Rows are points. A path goes straight from each point to the next, and from the last back to the first. The post is the endless flat space through its rows: a point in 2 columns, a line in 3, a plane in 4, and so on, so that a path can go around it. How many times does the path go around the post? Going back the other way cancels.
In the rows, 128 means zero.

Post:
[[ 98  76 162]
 [149 133 150]]
Path, 31 rows:
[[ 68  89 192]
 [134 171 194]
 [143  83 181]
 [137  35 124]
 [137 124 128]
 [128 147 144]
 [ 96 104 169]
 [ 95  58 214]
 [126  81 154]
 [105  59 145]
 [ 83  75 150]
 [172 188 145]
 [118 125 187]
 [123  68 165]
 [181 102 144]
 [ 70   7 182]
 [114  35 117]
 [125 118 126]
 [ 92 124 151]
 [114 126 188]
 [127  78 172]
 [111  72 168]
 [164  98 122]
 [ 86  86 135]
 [ 75 119 155]
 [ 63  87 210]
 [ 88  40 180]
 [114  59 184]
 [159  79 140]
 [160 141 121]
 [ 51  75 157]]
Times around: 5

Post (7 x 8):
[[169 104 134 125 138 115 165 119]
 [161 153 166 160  91 143  41  80]
 [132  81 149 160 185 154 127 193]
 [104 123 129 115 178 130 135 138]
 [ 68  77 131 156 156 157 151 167]
 [135 132  66  76  58 125 115 137]
 [108 161 151 129 133 142 141 159]]
Path, 25 rows:
[[ 81  96  69 139  88 123 249 216]
 [ 61  99 124 161 114 172  87 106]
 [121  89 146 131 126 185 130 198]
 [167  67 137 137 109 133  58 141]
 [170 162 189 124 164 132 125 148]
 [100  79 146 176 123 140  81 129]
 [180 213 184 143 145 129 103 153]
 [215 100 146 157 142 154 137 192]
 [137 168 141 109 145 155 134  78]
 [ 85  77  47  81 107 170 196 139]
 [114 100 139 101  84 145 159 138]
 [171 133 151 143  98  86 162 144]
 [ 63 107 128 174 127 124 145 151]
 [120  19 111 185  88 173  47 187]
 [115 122  88 100 152 119 131 168]
 [129 151 126 105 240 132 145 219]
 [156 106 177 158 176  97 177 193]
 [130  92 138  83 163 113 161 106]
 [130  42 144 142 104 146  79 199]
 [115 121 196 192 114 100 147  30]
 [123 134 113 152 114 135 148 108]
 [ 80 117  89 101 149 164 134 201]
 [144  96 148  99 158 118 104 107]
 [190 177 143  88 123 125 133 156]
 [206 141  95  92 120 125 112 151]]
Times around: 2

Post (11 x 12):
[[145 138 107 159 168 114  54 150  69 154  52 202]
 [138 123  84 111 102 197  79 120 131  73 114 107]
 [110 120 137 122 172 160 185 202 149  94  87  66]
 [119 131  99 118 196 102  88 119 121 154  93  93]
 [170 175 110 170  67 128 131 123 172 178 131 106]
 [157 225 119 145 126 144  54 130  75 125 111  93]
 [ 88  76 119 144 158 106 124  92 111  79 103 136]
 [193 196  81 166  93 176 175 153 110 181  92 135]
 [ 50 118  88 180 139 110 115 102 158 190  25 134]
 [125 119  64 168 166 147  90 145  82  60  75 119]
 [116  77  94 106  82 164 165 179 132  88 125  56]]
Path:
[[176 164  99 138 127 150 149 191 119 186 151 135]
 [125 139  63 151 166 129 107  99 152  67  81 103]
 [ 90  62 137 144 218  62 189 199  78 111  53 107]
 [156  65  69 178 117 192 176 179 211  99 102  79]
 [139 126 167 129 153 178 164 165 170 112 132 142]
 [ 88 195 136 102 137 193 119 141 193  80  99 118]
 [ 86  87  10  61 180 236 127 180 109 148  86  89]
 [129 181  37 227 132 164  85 106  25  94  59 139]
 [120 136  45 187  83 120  64 140  80 155  35 108]
 [150 121 134  41 178 149  91 178  39  95  55  99]
 [173  39 115 136  98 133 156 190 150 218  55 198]
 [114 145  46 129 227 145  77 148 106 186  50 101]
 [ 60 204 100 163 156 132  55 113 183  63 114  28]
 [158 165  28 129  78 142 135 150 117 143  53 112]
 [111  58  46 112 130 146 131 153 120 127  76  51]
 [173 120 140 135 127 167 101 148 173 192  88 115]
 [109 117 101 144 111  88 121 127 115 152  46 145]
 [155 138 185  90  44 138 116 197 170  94 144 132]
 [126 125 162 164 151 117 149 198  99  71  55  60]
 [125 121 125 177 233 131 134 182  75 173  48 140]
 [ 80  74  59 175 158  96 135 204 170 132  93  60]
 [ 61 104 110 177  44 105 182 172 129  69  98 110]
 [ 80 164 116 117 161 131 128 170 130 127 100 108]
 [135 208  99 190 136 182 130 131 168 163 111  84]]
Times around: 2

Post, 17 rows:
[[ 57 109  90 122 143 138 160  96 124 120 130 115 124 158 102 119 141 141]
 [143  76 153 115 119 165 131  88 121 118  53 103 136 173 138 120 154 114]
 [103 159 171 142  39  95 106  87  81 140 145 121 103  87  19 144 159 147]
 [116  77 147 156 107 150 119  85  65 130 152  96  89 131 108 140 167 123]
 [130  97 122 142 127 135 130  86  93 161  96 170 101 141  84  91 144 104]
 [121 187 139 186 163   7 221 213 141  45 113 216 195  64 128 140 133  82]
 [115 137 127 107 145 143 147  96 133 112 177 172 137 140 173  95 142  88]
 [114 164 136 161 134  76 165 141 165 123 128 145 130 133 112 150 161 137]
 [123 129 172  84 159  88 136 146 138 128 160 136 116 101  59 160 127 131]
 [152 108 138 150  91 128  92 150 107  84 116 137 162 203 120 102 160 124]
 [ 83  83 144 109 131 117 136 132 104 145 144 141 144 145 149 142 139 102]
 [160  94 164 106 112 118 177  87 118 170 138  84 107 162 127  90 106 134]
 [113 108 136 181  94 127 148 117 151 107 117 159 156  99 108 121 135 123]
 [100 126 106 116 146 148 142 114 114 170 130  87 138 121 114 110 136 149]
 [100 117 141 153 138 142 158 120 134 135 136 102 142 152 106 118 135  88]
 [ 94  99  84 102 122 133 174 124 134 133 182 109 127 158 144  91 188 118]
 [120  94 159  83 143 146 137 144  96 148 120 150  57 120 138 122 101  98]]
Path (28 x 18):
[[130  53 107 111  83 107 150  94 137 123 183 106 132 129  61 119 107 152]
 [138 143 107 189 110  55 162 117 149 108 120 131 144 123  45 109 168 147]
 [100 134 194 157 133  52 143 159 101 112 166 130 121 177  69 125 148 103]
 [ 90 149 129 141  76 159 142 133 134 133 136 141  44 160  75  98 109 172]
 [148 147 162 133  95 126 107  81 107 138 120 163 166 157 130 120 128 138]
 [147 160 120 180  74  98 128  95 121 110 112 152 168 152  72 106 162  65]
 [110  90 124 135 153  62 146 136 147 106 111 157 108 193  76 133 156  86]
 [ 90  65 186 161 163  99 186  71 120 131 164 106 175 120 119 143 124  80]
 [ 99 144  84 131 186 128 200 157 132 194  44 117  41 157  78  82 125 179]
 [149  91 164 148 115 155 121 140  30 138 166  81 127 150 103 149 182 115]
 [ 97 164 125 182 101 122 119 158 203  91 138 135 112 106  89 201 152 151]
 [147  73 154 107  96  92 205 108 114 111 120 140 144 114 170  75 123  22]
 [118  86 146 121 137 130 126 119 163  92 162 118 216 176 139 112 179  86]
 [133 117 132  92 144 127 160 151 128 157 192  98 176 101 120  89 170 135]
 [210  99 185 159 126 116 148 103 106  46 194 138 135 159 161 163 175 135]
 [173  72 129 127 122 140 105  45 110 206 159 156 131 120  73 124 133 101]
 [127 107 100  76 138 102 133 128  82 107  83 106 103 166  95 111 152 121]
 [165 163 176 172 108 107 182 126 126  53 186  89 154 110 166 104 164  95]
 [121 109 128 105 189 165 176 105 136 140  94  76 126 146 135 100 195 158]
 [134  85 116  99 101  65 215 116  79  94 146 155 142 130  74 104 134 164]
 [176 151 210 173 102 122 106 126 135 122 148 128  91 175  48 180 127  73]
 [ 78 143 109 147 117 173  82 106 106 140 147 148 147 134 132 113 131 102]
 [ 86 146  90 180 157 136 138 157 184 140 107 141 123 133 145  97 172 119]
 [ 94  89 122 102 143 183 159  94  96 114 151  56 117 110 107 109 183 145]
 [ 95  93 177  94 116 158 157  94 125  82 164 173 120 144 164 152 173 107]
 [123 112 161 117 114 147 145 106  94 153 195 115 131 115 146 111 109  85]
 [124  81 119 116 111 150 151 117  96 145  46  66 147  83  91 110 125 106]
 [146  41 106 191 133 169 180 102 154  71 165  91  87  75 129 127 170 100]]
Times around: 5

Post (17 x 18):
[[140  65 159 126 172 110  82  84 128 109 116 112 130 119 115 143 113 135]
 [140 109 149 122 103 172 129  90  93  78 127  95  75 138 146 155 121 147]
 [182 166 112 141  70 118 129 124 109 138 116 154  69 113 148 121 152 170]
 [142  79 126 123 129 144 177 185 110 170 116 148 149 155 123 130 132 144]
 [127 105 145  91 181 149 129  91 131  93  87 103 174 155 109 132 133 104]
 [172 199 148 152 120 129 175 137 102 101 107 116  48  93 130 120 120 162]
 [137  91  72 167 163 194 142 178 157 168 106 122 149 107 117 103 165 110]
 [117  72 156 138 153 107 157  76 131  93 149 111 166 131 129 119 151 120]
 [124 182 153 121 102 137 109 147 101 122 161 145  91  99 150 117 130 112]
 [135  82  85 118 143 162 166 154 213 180 124 124 143 120  95 135 150  57]
 [125 121 136  97 116 150 134  98 134  88 111 151 101  99 126 126 109 201]
 [149 193 128 140 102 135 110 134 136 166 130  76  81  93 162 147 126 164]
 [129 108  67 157 173 154 159 133 147 166 134 129 158 174  66 142 168 109]
 [177 179 135 160  84 139 152 115 103 122 121 139 121  81 135 141  70 147]
 [106  87 111 113 147 112 130 101 120 103 117  87 140 159 134 100  89 130]
 [140 126 122 141 103 101 105 136 122  55 117 105 131 112 112 145 133 159]
 [161 121 134 131 151 132 124 121 164  65 157 120 113 125 163 147 119 135]]
Path (28 x 18):
[[177 151 164  49 143 165  88  70 104 143  75 151 111  94  85 111 112 102]
 [116 106 128  88 170 137 153  95 108 184  35  24  84 141  88 138 130 152]
 [148  96 122 137 159  90 152  86 163 130 136 121  77 150  74 194 158 157]
 [102  57 166 128 108  45 101 161 151 181 117 121  96  96 180  55 135 123]
 [178 179 129 188 162 125 148  77 162  91 115  96  89 107  73 134 117 154]
 [165  73 118 120 104 174 110 126 100 163 118  95  95 153 157 113 120 182]
 [202 123 136 106 146 100  57  89  87  99  78 115 106  89  87 168 131 194]
 [ 91  53  92 120 120 123 105  91  90 196 155  73  80 125 118 175 143 182]
 [ 90 149 117 113 125 128 135 111 105 201 104  74 105 157 121 120 110 104]
 [ 94 113 110 131 112 216 165 142 150  63  94  99  99 134 132 121 126 134]
 [192 152 158  94  97 160 168  94 158 112  70 130  91 127  97 131 145 135]
 [145 106 170 153 102 137 133 122  83  86 164 124 155 107 139 133 110 126]
 [168  56  95 132 153  92 145 133 117 103 139 138 154 143  85 150 208  97]
 [121 112 105 127 159 122 166 106 108 104 164 157 110 171 101 146  98 101]
 [117 153 152 169 146 159  75 123  93 179  96  60 127  90 165 113 173 131]
 [ 65  91 113 131 182 165 103  49 194 132 126  25 148 108 115 129 117 129]
 [168 143 105 112 129  98 146 120 184  52  97 108 151  98  94  80  99 155]
 [172  82 147  97 136 104 200  71 167   7 113 145 133  94 110 137  79 167]
 [129  93  95 143 117  95 130 176 125 123 126 140 174  89 142 105 163  84]
 [ 74  90 112 131 201 205 112 110 121  50 123 147 110 102  92 138 136  77]
 [130  87 183 109 153 169 165 113 147 114 123 145 114 117 128 147 157 112]
 [156 115 111 143 113  88 109 151 191 129  85  92 141 119  71 152 126 153]
 [193 160 167  88 144 168 204  96 102 159  54 105 114 104 112 105  61 102]
 [144  66 105  34 139 168 158 127 102 124  73 206 114 128  68 113 121 136]
 [183 168  76 157 178 167  58 196 128 138 108 107  43 102 191 114 199 165]
 [133 154  72 135 119 156 130 128 127 105  95 119 130 132 124 129  75 137]
 [127 199  84 154 165 198 126 158 162 110  80  63 106 151 131 115 114 128]
 [ 89 167 171  78 118 106 140 126 101 144 163 105 138 181 150  89 141 128]]
Times around: 5

Post:
[[136 176 180 128 117 161 127  95  96 133 154 162 118 116 166 124 150 116]
 [138 111 105 115  87  99 113 123 154 130 187 153 147 114 112 161  75 166]
 [129 162 120 116 135  98  92  72  90 166  89 121  97  86 168 121 164 157]
 [136 183 131 106 135 158 153 128 132 142 136 124 133 166 141 148 125 147]
 [156 150 139 142 107 122 139 122 136 171 150 181  90 112 150 148 127 127]
 [132 135 124  95 163 137  96 147 145 167 138 118  67  68 142 123 141 152]
 [141 104  90 164 106 138 131 138  77 154 154 114  87 102 173 128  95 176]
 [117 140 131 114 107 132 148 111  81 179 159 100 118 122 139 135 137 105]
 [111 158 120 134 127 159 113  90 129 168 121 163 154 113 158 110 152 108]
 [ 69 151 164 136 125 118 116 159 188 159 128 180 152  64 187 182  98 154]
 [150 195 100 138 103 152 123 133 105 110 120 132 125 112 168 150 112 117]
 [137 102  53  27 194 129 183 125 182  94  96  65  37  97 125 105 123 186]
 [126 190 135 147  68 179 153 176 136 121 117 104 139 163 130  94  95 107]
 [187 162 107 104  89 130 101 166 162  76 106 146  83 193 211 154 101  99]
 [116 111 187 174 143 157 114 129 133 131 138  81 168 151  47 115 146  91]
 [111  98 121 150  79 113 117 152 111 108 195 152 126 111  97 174 123 179]
 [155 191 133 124 165 123 120 118  98 138 144 182  96 146 181 107 130 105]]
Path:
[[ 95 117  92  87 131 142 171 108 131  97 167 123  60 192 167  91 126 147]
 [114 107 176 157 152 138  54 103 166 192 165 169 121  83 135 166 241 159]
 [142 162 106 162  66 115  84 202 169  14 130 173 145  81 123  89  79 110]
 [166 125 211 140 119 143 163 122 130 153 178 229 130 155 171 161 125  93]
 [115 118 107 130  36 127  49 174 117 209 154 129 107 131 135 102 121 125]
 [143 203  92  44 164 128 154  87 118 201  93  88  49 144 240 225 117 142]
 [127 235 108  59 122 116 101 120 106 101  74 152 101 114 228 110  99  93]
 [122 150 147 104 126 131 135 150 135 164 152 138 210 154  56 149 116 117]
 [121 186 220  97 152 163 105 173 110  91 111 117 111 114 166 141  95  86]
 [148 203 183 127 103 129  76 135 101 120 125 101  86 161  78 164 155 139]
 [120 178 147 101 100 108  71 135  98 167  76 105  49  97 156 204 172 143]
 [119 196 114 138  44 177  95 159  45 119 105 108 148 104 142 102 127 120]
 [161 137 154  80 113 140 140 115 154 121 133 153 165 120 176 171 104 106]
 [ 93 108 206 160  44 118 108 192 163 104 123 132  89  40 112 177 128 140]
 [112 193 189 176 106 145  53 136  95 113 101 131  62  77 146 111 138 119]
 [147  84 139 171  46 137  75 128 159 110 174 124  60  69  98  81 129 174]
 [131 149 104 113 125 122  79 182 197 151 110 152 118 195 213 102 127 111]
 [163 154  90  95  95  40 152  85 142 143  90 102 148  79  99 135 129 110]
 [140  96 179 148  94 145 169 121 106  94 162 198 107 110 124 132 133 159]
 [102  64 166  98  55 111  87  97 134 239 149 141  86 105 150 146 155 139]
 [107 148 158 140 105 150 109 117  55 140 115 147 111 102 161 127 147 107]
 [139  53 104 132  83  90 136  69 174 124 105 205 152  77 146 154 124 197]
 [136 143 128 120 113 117 193 152 133 133 131 123 119 105 145 152  72 154]
 [135 107 240 120  73 124 133 142 137 183 146 114 103  74  54 141 106 118]
 [112 128 110 108 105 103 106   7 105 166  87 123  78  71 112 101 187  78]
 [ 96 135 179 152 152 146 118 152 103  38 169  77  57 117  96 162 165 158]
 [123 171 154  99 141  73 171  97 108 165 205 186 102 134 166 146  51 167]
 [ 79  87 133 116 104 149 111 105 139 164  69 140 106  68 193 150 145 168]
 [109 146 132 102 177 159 163 129 149 163 135 123  94 134 185 170  80 112]]
Times around: 2
